Each wall is flat, endless, passes through zero and stands at right angles to its row. A trip goes straight from one point to another. Which walls does it cross, in order?

Walls:
(1): [-0.47  0.13]
(2): [0.76 0.24]
(3): [ 0.45 -0.29]
(4): [-0.45  0.84]
(5): [0.25 0.15]
Trips:
[0.34 0.60] to [ 0.15 -0.30] => 3, 4, 5
[ 0.36 -0.31] to [ 0.61 -0.77] => none
[-0.02  0.97] to [-0.06  0.55] => none
[-0.23 -0.26] to [0.56 0.22] => 3, 1, 2, 5
[-0.49 -0.40] to [ 0.43 -0.52] => 3, 1, 2, 5
[0.45 0.01] to [0.50 0.43] => 4
[ 0.14 -0.83] to [-0.15  0.03] => 1, 3, 4

Walls:
(1): [-0.24  0.46 -1.10 -0.11 -0.23 -0.34  0.79 -0.42  0.50]
(2): [-0.33 -0.39 -0.45 -0.53  0.06 -0.54  0.03 -0.10 -0.03]
(3): [-0.33 -0.13  0.13  0.07 -0.12 -0.07  0.76  0.49 -0.17]
(4): [ 0.10 -0.39 -0.75 -0.06 -0.06 -0.21  0.50  0.26 -0.34]
(5): [-0.45 -0.59  0.11  0.40 -0.17  0.21  0.80  0.50 -0.16]
(6): [ 0.83  0.19 -0.82  0.11 -0.61 -0.39 -0.10  0.28  0.53]
(7): [-0.29 -0.27  0.00  0.38 -0.02 -0.01 -0.22 -0.34 -0.08]
Trips:
[-0.03  0.54 -0.17 -0.41 -0.52  0.42 -0.59  0.60  0.33] to [-0.51 -0.06  0.28 -0.07 -0.10  0.69  0.04 -0.01 -0.19] => 6, 5, 3, 7
[ 0.83 -0.23 -0.14 -0.36  0.83 -0.05 -0.08  0.00 -0.04] to [ 0.13  0.69 -0.30  0.53  0.05  0.08  0.34  0.47 -0.71] => 2, 3, 1, 5
[ 0.67  0.48 -0.52 -0.03 -0.54  0.67 -0.17 -0.12 -0.70] to [-0.13  1.00 -0.36 -0.42 -0.24  0.71 -0.31 -0.13  0.37] => 4
[-0.23 -0.56  0.37  0.42  0.39  0.04 -0.21  0.50  1.01] to [ 0.19 -0.17 -0.61  0.24 -0.18 -0.25 -0.16 -0.08 -0.17] => 6, 3, 2, 4, 1, 5
[-0.49 -0.57 -0.42 -0.31  0.15 -0.20 -0.76 -0.71  0.23] to [-0.14 -0.83  0.07 -0.19  0.74  0.15 -0.63 -0.42 -1.10] => 1, 4
[-0.28 -0.16  0.25 -0.52 -0.32  0.58  0.29  0.30 -0.18] to [-0.26  0.15  0.12  0.70  0.16 -0.51 -0.35 -0.23  0.42] => 4, 7, 3, 5, 1, 6
